Rows are points. To make a cloud, some directions were put in groups of two or more. Within a group, all points are equally far from the middle, so they leave a hole (a ring in 2 directions, a hollow ball in 3). The other directions are filled evenly. Then the cloud was stretched, turned, moved and blurred a little. How many holes are there, and how many directions does each take, smallest first?

Cloud, 15 rows:
[[-2.4  0.6]
 [-0.2  2.3]
 [-0.5 -1.4]
 [ 0.3 -8.3]
 [-4.2 -8.0]
 [-1.0  0.5]
 [-8.0 -3.3]
 [ 2.6  1.7]
 [-5.3 -1.2]
 [ 4.6 -7.2]
 [ 4.9 -5.2]
 [ 6.1 -1.2]
 [-1.8  3.4]
 [-5.2 -2.5]
 [ 4.0 -2.8]]
Holes: 0

Cloud, 20 rows:
[[-6.5 -5.9 -0.4]
 [-1.0 -4.8 -5.4]
 [ 1.4  1.2 -5.4]
 [-0.5 -5.1  2.7]
 [-2.2  4.1  0.3]
 [-7.9 -3.0  1.4]
 [-3.2  3.2  1.1]
 [ 4.0 -0.6 -5.0]
 [-3.4 -6.7 -3.4]
 [-3.0  2.1 -6.3]
 [ 4.5  3.5  3.0]
 [ 4.8 -7.0  0.4]
 [-2.5  3.3 -5.2]
 [-4.9 -3.9 -7.2]
 [-1.7 -4.7 -5.6]
 [ 5.6  2.0  5.0]
 [-1.0 -6.7  0.1]
 [-1.6  3.0  2.0]
 [ 5.4  1.3 -4.0]
 [-6.5 -6.5 -1.9]]
Holes: 1 (2)

Cloud (28 x 4):
[[  0.0   3.6  -2.9  -6.6]
 [ -2.3   0.4   1.1   7.0]
 [  3.5   4.3  -5.7  -5.1]
 [  5.3   1.1  -1.1  -2.7]
 [ -2.3   1.8   4.2   1.9]
 [  3.1  -2.1  -3.3  -5.7]
 [  3.3   6.1  -3.0   6.2]
 [  2.3  -0.5   1.1  -6.2]
 [  3.3   7.4  -4.3   1.9]
 [ -4.5  -3.0  -0.6  -1.9]
 [ -2.9  -4.5   3.3   0.2]
 [ -0.4  -1.9   0.9   9.0]
 [ -1.6  -6.5  -0.7   5.6]
 [  1.6   5.2   1.0   6.3]
 [ -1.7  -0.4  -2.1  -7.1]
 [  5.2   5.7  -3.2  -1.5]
 [  1.1  -4.5  -8.9  -1.8]
 [  0.9   6.9  -2.4   4.1]
 [ -0.6   5.1   2.4   3.5]
 [  1.8  -6.0   0.4  -0.7]
 [  2.9  -1.2 -10.7   0.7]
 [  0.8   4.0 -10.0   2.6]
 [  3.6   2.0  -4.6  -6.1]
 [  4.8   0.2   2.0   3.7]
 [ -2.7  -0.3   3.4   4.8]
 [  3.0   0.6  -8.9  -4.3]
 [  1.8   7.3  -4.2   3.2]
 [  5.8   2.9  -5.6  -0.4]]
Holes: 1 (4)

Cloud, 74 rows:
[[ -2.9   2.3   3.0   4.9   0.0   7.2   3.0   4.5]
 [ -0.8   7.2  -7.4  -1.4  -5.9  -2.3   1.2   9.0]
 [ -7.8  -3.3   6.0  -1.6  -4.5   1.4  -2.3  -1.3]
 [  0.4  -2.3  -0.4  -1.8  -1.6  -5.6  -2.5  -5.3]
 [  1.8   5.8  -5.3   2.3  -7.0  -2.7   5.7   7.2]
 [ -2.6  10.0  -3.5  -2.9  -2.3  -2.5  -3.9   5.4]
 [  1.5   5.0  -6.4   0.2  -3.7   1.6  -7.1   6.4]
 [ -1.2   0.1  -3.6  -1.1 -10.9  -1.0  -4.8  -3.4]
 [  4.1   3.1  -1.6   2.6  -9.2  -3.1   6.7   5.5]
 [  3.5   4.5  -4.7  -1.4   1.1  -5.2  -4.0   4.2]
 [  1.0  -1.8  -7.6   4.0  -4.1   3.2   1.0   5.8]
 [  4.3   3.0   2.4  -3.1  -4.4  -6.0   6.8   2.1]
 [  3.0  -0.3  -1.2  -3.6  -5.2   5.4   0.2  -1.8]
 [  1.5  -1.4   1.9   1.9  -6.3   5.4   6.6   1.5]
 [ -4.9   3.1   2.7   1.6  -3.4   5.6  -4.3   3.8]
 [  1.7   0.4  -6.0   2.1  -1.8   3.2   5.5   4.9]
 [  3.3   1.6  -3.2   2.2  -5.7  -4.7  -3.4   8.5]
 [ -1.9  -0.6  -3.5  -2.3  -2.5  -1.2   7.9   5.0]
 [ -8.1   5.1   0.1  -6.2  -1.4  -2.2   6.4  -0.6]
 [ -3.4   2.4   4.2  -7.8  -5.3  -3.2  -0.5  -0.7]
 [ -4.0   3.1  -7.5  -7.0  -3.1  -0.3   2.1   1.8]
 [ -3.1  -4.1   1.6  -5.1  -8.6   1.0  -0.8  -1.0]
 [ -3.1  -2.4   2.0  -4.8  -2.3   0.1  -5.9  -6.6]
 [ -2.4  -3.1   6.1  -4.7  -2.2   2.6   2.1   2.9]
 [ -1.8   0.0  -7.1  -1.1  -8.3  -1.9  -6.7  -2.9]
 [ -2.3  -2.3   1.0  -6.2  -3.9  -2.1   0.8   5.3]
 [ -3.5   5.6   3.5  -2.2  -5.7   2.2   1.7  -5.8]
 [ -2.7   7.9   1.6  -6.6  -0.9  -2.8   6.5  -0.6]
 [  1.7  -1.7  -1.0  -0.2  -1.0  -7.3   1.2  -0.3]
 [  5.1   2.5  -0.1  -3.5  -1.4  -6.1  -0.6   2.7]
 [ -1.5   0.7  -1.7  -4.5   3.5   0.5   2.6  -2.5]
 [  5.6   3.3  -1.0   1.3  -1.8  -5.6   4.7   9.2]
 [ -6.6   2.0   0.0   3.7   2.1   3.5   2.0  -0.4]
 [-10.5   1.9  -0.1   0.5   0.7   1.6   2.1   2.7]
 [  3.7   4.1  -7.4  -0.6  -0.9  -7.0   0.6   7.2]
 [ -3.8   1.2  -3.6   0.8   3.5   2.0  -6.3   0.5]
 [ -0.9   2.2  -4.4   0.6  -9.6   2.9  -0.1   6.1]
 [  4.5   2.0  -4.2  -5.1  -7.1  -3.0   2.4  -1.6]
 [ -1.5  -5.4   7.7   1.4  -6.1  -0.2   2.6  -1.9]
 [ -0.7  -5.8   3.2  -1.8  -2.7   2.6   5.0   2.6]
 [  0.6   1.7  -2.5  -8.0  -1.4  -1.3   4.0   2.7]
 [ -0.7  -5.6   0.3   1.0  -8.9  -1.0   5.3   0.6]
 [  2.7   3.4  -2.5  -4.6  -5.6  -9.2   4.6   3.4]
 [ -2.7   1.3  -0.6  -0.9   0.1  -4.8   8.2   2.1]
 [ -6.3   8.2  -2.4  -1.2  -1.8   0.9  -3.3   6.1]
 [ -1.6   2.0   6.6  -0.1  -0.8  -1.6   3.3  -4.6]
 [ -4.5   6.0  -2.3   1.1  -2.7   0.0  -6.2   1.8]
 [  3.3   1.5  -4.8   1.5  -1.9   4.1   5.6   7.3]
 [  0.1  -5.6   4.8   2.3  -5.8  -2.9   0.7  -2.4]
 [  3.0   0.4  -2.0  -0.2  -8.7   1.8  -5.5  -2.0]
 [ -3.9   1.7  -5.6   1.6  -4.7  -0.8  -4.1   7.2]
 [ -5.8  -1.2  -3.0   4.4  -1.8   0.2   2.2   3.7]
 [ -0.5  -1.8  -2.9   3.0  -5.5   7.2  -1.9   7.9]
 [  0.4   0.8  -5.8  -3.3   2.6   0.0   2.4   0.0]
 [ -2.3   3.6  -4.0  -5.8  -6.9  -8.3  -1.9   0.2]
 [ -1.8   1.3  -7.0  -0.9  -7.4  -3.8  -6.7  -0.5]
 [ -7.1   5.7  -1.6  -5.7  -2.6  -3.1  -2.0   5.2]
 [ -4.2   4.2   8.7   1.3  -4.3   1.7   7.1   3.4]
 [  3.1   4.4  -1.6   3.9  -1.8  -5.0  -0.3   8.5]
 [  4.3   7.7  -4.6  -2.6  -7.3  -1.7  -1.6   4.4]
 [ -2.1  -1.1   2.6   1.8  -3.0   5.4   5.4  -4.5]
 [ -2.2  -0.7  -3.7   3.0  -7.3   5.5   3.5   4.0]
 [  0.2   1.3   3.1   3.6  -4.5  -7.3   5.6   2.9]
 [  2.9   3.7  -9.2   3.8  -2.1  -0.6  -1.3   5.2]
 [ -3.7  -2.9  -2.4   0.5  -3.5   1.8  -7.9  -7.0]
 [ -0.4   2.7  -3.6  -1.2   2.0   4.7   6.0   7.3]
 [ -1.9   9.5  -3.4  -5.5  -2.3  -3.6  -4.4   3.1]
 [ -0.1  -2.8   3.3   2.3  -3.2   6.0  -2.1  -4.4]
 [  2.0   2.6  -4.6  -1.6  -3.9   6.2  -5.7  -0.4]
 [  4.9  -1.4  -1.1   4.4  -3.1  -3.3   2.2   8.2]
 [  2.3   4.6  -3.7  -0.2  -2.0   1.1   7.7  10.8]
 [ -4.4   6.4  -0.2  -0.7   4.6   1.3   2.3  -0.5]
 [  1.0   3.7  -4.2  -0.7  -6.9  -4.9   5.0  -4.2]
 [  8.4   0.7  -4.4   1.0  -6.0  -1.2   0.5   3.2]]
Holes: 1 (8)

Cloud:
[[  5.3   2.9   0.2  -4.1  -3.4  -0.8  -4.8  -5.2   2.0]
 [ -0.5   2.4   2.5  -6.6  -0.5  -0.9   1.5   1.4  -8.2]
 [ -3.9   4.2   3.3  -1.8  -0.3   1.1   6.2   3.6  -3.3]
 [  1.4  -4.2   2.0   3.2  -2.3  -4.9  -3.3   2.6  -9.5]
 [ -3.8  -0.1  -2.8   8.9   5.2   1.0   6.2   0.5  -0.3]
 [  0.1  -2.1   2.5   4.2   3.7   7.5   3.4   6.5   3.2]
 [  3.9  -7.8  -1.6   0.5  -6.4  -5.0   5.9  -2.2   2.6]
 [ -4.2   3.7   3.1   2.5   1.4   5.3   7.1  -0.3  -2.2]
 [  0.6   2.2  -2.8  -6.3   1.7  -0.7  -0.6  -4.1  -7.8]
 [  1.2  -1.9  -4.2   5.8   4.4   0.2   1.7  -8.6   1.8]
 [ -1.3   1.8   1.9   1.7   9.9   2.3   0.6  -4.7  -4.1]
 [ -4.0   0.3  -7.5  -6.4   1.6  -5.4   6.0  -2.2   2.9]
 [ -3.1  -3.9  -5.7   1.2   2.9   6.0   2.3   6.7  -0.3]
 [ -0.7  -3.6  -6.6   1.6   1.5   4.2   1.4   4.6  -3.7]
 [ -2.6  -0.1   3.2   2.0  -2.0  -0.1  -0.7   8.9  -0.3]
 [  5.4   5.4  -0.1   4.3   1.7  -2.1  -4.2  -9.3  -3.1]
 [  1.7   1.6   0.9   3.3  10.6   1.2   4.2  -2.7  -2.2]
 [  3.8  -2.3  -4.7   1.5   1.1   2.3   5.0   0.2  -7.2]
 [  4.5   3.0  -0.3  -3.3  -3.5  -5.5   2.4   1.2  -8.8]
 [  3.0  -1.2  -4.4  -6.6   3.1  -4.1   3.5   1.2  -4.9]
 [-10.3  -1.2  -3.6  -2.9   1.0   0.4   3.1  -1.4   6.1]
 [  3.2   1.0   2.3   1.0   7.0  -1.8   8.1  -5.0   3.3]
 [ -5.9   0.8   0.9   4.8   3.8   1.1  -5.7  -0.3   4.2]
 [ -2.0   1.6   4.2   0.8   1.0  -1.2   2.9  -0.4   8.6]
 [ -3.3  -1.3   1.6   6.2  -1.6  -5.7  -2.5  -4.9   0.6]
 [  1.2  -6.2  -2.2  -1.4  -7.5  -3.5   1.6   2.7  -2.6]
 [  2.2   4.8  -0.6   4.4   0.1  -4.4  -7.0  -6.4  -8.9]
 [  0.5  -6.7  -2.6  -3.1  -5.1  -5.0   3.6  -3.0   8.6]
 [ -3.8   8.1   1.1  -0.6   1.2  -1.8   2.4  -4.0   3.7]
 [ -4.0  -0.7   6.1   0.3   2.0  -4.1  -6.9   1.3  -6.8]
 [  2.1   3.4   5.4  -0.5   1.4   3.7  -3.4  -5.7   0.0]
 [  6.3   1.1   1.8  -5.1   1.5  -6.4  -0.5  -7.9  -0.9]
 [  3.4  -7.3  -5.1  -1.5  -4.6   1.6   2.7  -5.1  -0.9]
 [  6.8  -2.7   0.2   4.2  -4.4  -1.6  -7.3   0.1  -3.7]
 [  0.6  -0.2  -3.9  -7.8  -4.0   4.0   6.4  -1.8  -0.8]
 [ -0.2   6.5  -4.3  -1.1  -5.3   0.2   2.5  -3.6  -1.1]
 [ -4.9  -1.3   2.1  -3.5   5.7   3.3   4.8   5.5  -3.3]
 [  0.1  -0.3   5.5   5.9   3.0  -2.8   0.4  -5.7   3.8]
 [ -7.0   3.7  -0.8   1.4   2.7   2.1  -0.1  -0.1   7.7]
 [ -0.1   6.2   5.6   2.5   4.2   0.3   1.1   5.8  -0.3]
 [ -3.7   2.1  -1.7  -4.8   2.0   5.8   4.3   5.9  -2.0]
 [ -2.6  -0.5  -3.0   1.4  -5.9  -1.1  -6.9  -1.9  -2.5]
 [ -2.8  -7.4   0.9  -3.4   3.6   1.1   6.8   6.4   3.1]
 [ -0.8  -0.5  -7.6  -4.8   4.2  -2.9   7.8  -4.8   2.9]
 [ -4.6   0.4  -4.3  -6.5   2.7   2.1   9.3   5.0   3.0]
 [ -3.8   1.8   2.4   4.1   2.5   3.1   2.9  -8.3  -3.0]
 [  6.2   4.5   2.8  -2.3  -1.6  -6.2  -1.1   1.9  -8.7]
 [ -1.2  -3.5   2.7  -0.8   4.3 -10.5   2.2  -5.5  -3.3]
 [ -1.1   0.0   0.9  -5.4   4.0  -9.5   5.1  -5.9  -1.8]
 [ -4.2  -0.7   3.6  -5.8  -2.8  -3.4   7.2  -4.1   0.4]
 [  4.4  -1.2   4.6   1.2   2.7  -6.8   8.8  -1.8   1.1]
 [ -4.9  -1.7  -3.3   4.3   2.0  -3.7  -7.3  -1.7  -3.8]
 [ -8.5  -1.7  -0.1  -5.6   0.8  -2.6   8.0   1.2   5.3]
 [  4.6  -6.9  -2.4   3.0   3.1  -4.4   5.9   1.3   2.4]
 [ -1.6  -2.4  -6.8  -7.2  -4.8  -5.9   5.5  -5.8   3.0]
 [ -4.0  -1.9   2.3   2.2  -0.7  -4.7  -3.2  -1.2   6.1]
 [  2.6   7.3  -0.9   0.3   3.0  -4.0   1.7  -2.1   4.1]
 [ -0.6  -0.1  -5.9   0.8   0.6  -4.5   1.5   5.2  -4.8]
 [ -6.6   0.9   2.5  -0.3   4.3  -5.3   3.2  -6.3  -2.2]
 [ -1.0  -5.2  -5.9  -3.7  -0.5  -8.5   3.8   2.3   3.6]
 [ -3.8   0.0   0.2   8.9   8.1   2.1  -2.2   3.4  -4.5]
 [ -2.4  -4.4   1.9   2.8   1.0   6.3   1.2  -3.2  -4.8]
 [  1.0  -0.5  -4.0  -8.4  -0.8  -6.7  -2.2  -4.2  -4.9]
 [  0.2   0.2  -5.7  -6.1   2.8   0.1   4.9  -7.1   5.2]
 [  6.4  -3.3   1.9   1.8  -0.7  -0.5   9.8  -6.9  -1.0]
 [  0.6  -5.0   3.2   3.2  -1.4  -3.9   2.5   6.9   1.1]
 [  5.0  -0.9  -1.2   5.4  -1.9  -7.0   4.0   1.7   0.6]
 [ -4.9  -0.2   1.2   5.8   6.5  -0.5  -5.0  -3.1  -7.1]
 [  6.0  -0.5  -2.5   4.9   2.4  -2.4  -5.8  -5.1  -1.3]
 [  3.2   3.4   0.5  -3.3  -0.6 -10.9  -3.3  -6.9  -4.0]
 [ -0.7   2.7  -0.3   1.7  -3.8   7.6   2.7   1.7   5.8]
 [ -5.9  -5.3  -2.9   0.7   0.7  -3.5  -5.2  -3.0  -3.6]
 [  5.8   2.2  -3.2   3.1  -3.8  -4.1   3.6   2.6   2.3]
 [  0.0  -3.7  -7.0  -6.2   2.2  -7.3   3.3  -0.6   0.7]
 [ -1.3   1.5   3.1  -0.5   8.1   5.4  -1.2  -0.2   0.3]
 [  5.1   4.6  -2.8   0.7   2.5  -3.6  -3.6  -4.7   1.6]
 [  2.0  -5.3   4.1   2.2   2.0  -5.2   4.9  -7.3   3.2]
 [ -0.1  -0.2  -5.0  -5.4  -0.5  -7.0  -4.4   0.0  -5.3]
 [ -1.0   7.5   3.1   1.8   6.3  -4.9  -1.3   0.9  -4.7]
 [  7.0   2.7   5.4   0.9  -0.8   3.7   5.6  -3.9  -1.7]
 [  0.7  -0.4   0.3   2.2  -0.3   2.0  -9.4   0.9   1.6]
 [  4.0  -0.9   8.4   4.5   0.3  -2.1  -6.0   1.3  -6.8]
 [  1.4  -3.3  -4.9  -7.0  -4.1  -6.7   7.7  -1.7   7.6]
 [  0.2  -7.9   4.2  -1.9   1.4   1.0  -0.4   0.2  -5.2]
 [ -3.3   4.5   0.9   2.1  10.5   2.1   4.8  -0.3  -2.0]
 [  2.3  -6.2   2.7   1.6  -3.9  -4.8  -1.9   0.6  -8.4]
 [  1.4  -2.9   4.7  -0.3  -1.9  -1.4  -5.3   6.7  -1.4]
 [  7.3   3.1  -1.2   2.7  -2.4  -4.4  -8.3  -1.1  -6.5]
 [ -3.2  -0.2   0.7   1.3  -0.7   8.0  -2.6  -3.8   3.1]
 [  8.2  -1.7  -1.3   3.7  -4.3  -1.0  -6.1  -4.3  -2.6]
 [  3.5   1.2   4.6   0.4  -1.7  -9.7  -1.2  -9.3  -4.2]
 [ -2.4  -8.3   0.5  -0.2  -2.4   2.3   6.9  -2.8   0.1]
 [  5.5   3.4  -1.8  -2.5   4.3   4.1   3.2   2.7  -0.3]
 [  1.7  -4.4   3.1   3.9   3.2   6.4   0.7  -1.4  -5.8]
 [  4.4   3.3  -3.2   1.2  -0.8   2.9  -7.5   0.5  -1.4]
 [ -1.4   3.3   6.0  -1.4   3.5  -4.7  -0.5   5.2  -5.5]
 [  4.3   5.3  -3.2   4.4  -2.2   2.2  -3.4  -5.1  -6.6]
 [  2.1  -5.5   1.7  -6.0  -3.3   2.5  -1.9  -1.7   1.8]
 [ -8.2  -2.7  -2.0  -4.7  -0.5   2.4   9.3   0.0   6.0]
 [ -5.5  -6.4   1.3  -1.1   4.7  -0.9   6.4  -6.0   3.0]
 [  2.1  -2.7  -6.4  -4.0   0.3   1.3  10.0   0.8   8.7]
 [ -0.9  -4.5   0.1   1.2  -1.5  -2.3   7.1  -6.4  -4.7]
 [  2.4  -0.2  -1.8  -2.2  -3.3  -4.2  -4.1   7.3  -1.6]
 [ -8.8   0.0   0.8   3.6   0.2   1.4   4.4   0.3   3.9]
 [  4.2   3.3  -0.8   7.3   8.4   1.5   3.0   0.3  -3.5]
 [  6.6   7.1  -1.5   3.6  -1.8   1.3   5.3  -0.7   0.1]
 [  6.6  -2.2   2.6   0.7   6.5  -5.5   3.0  -1.4  -3.8]
 [ -4.2   1.8  -7.1   0.8   2.4   2.3  -2.7  -3.0   4.8]]
Holes: 3 (3, 3, 3)
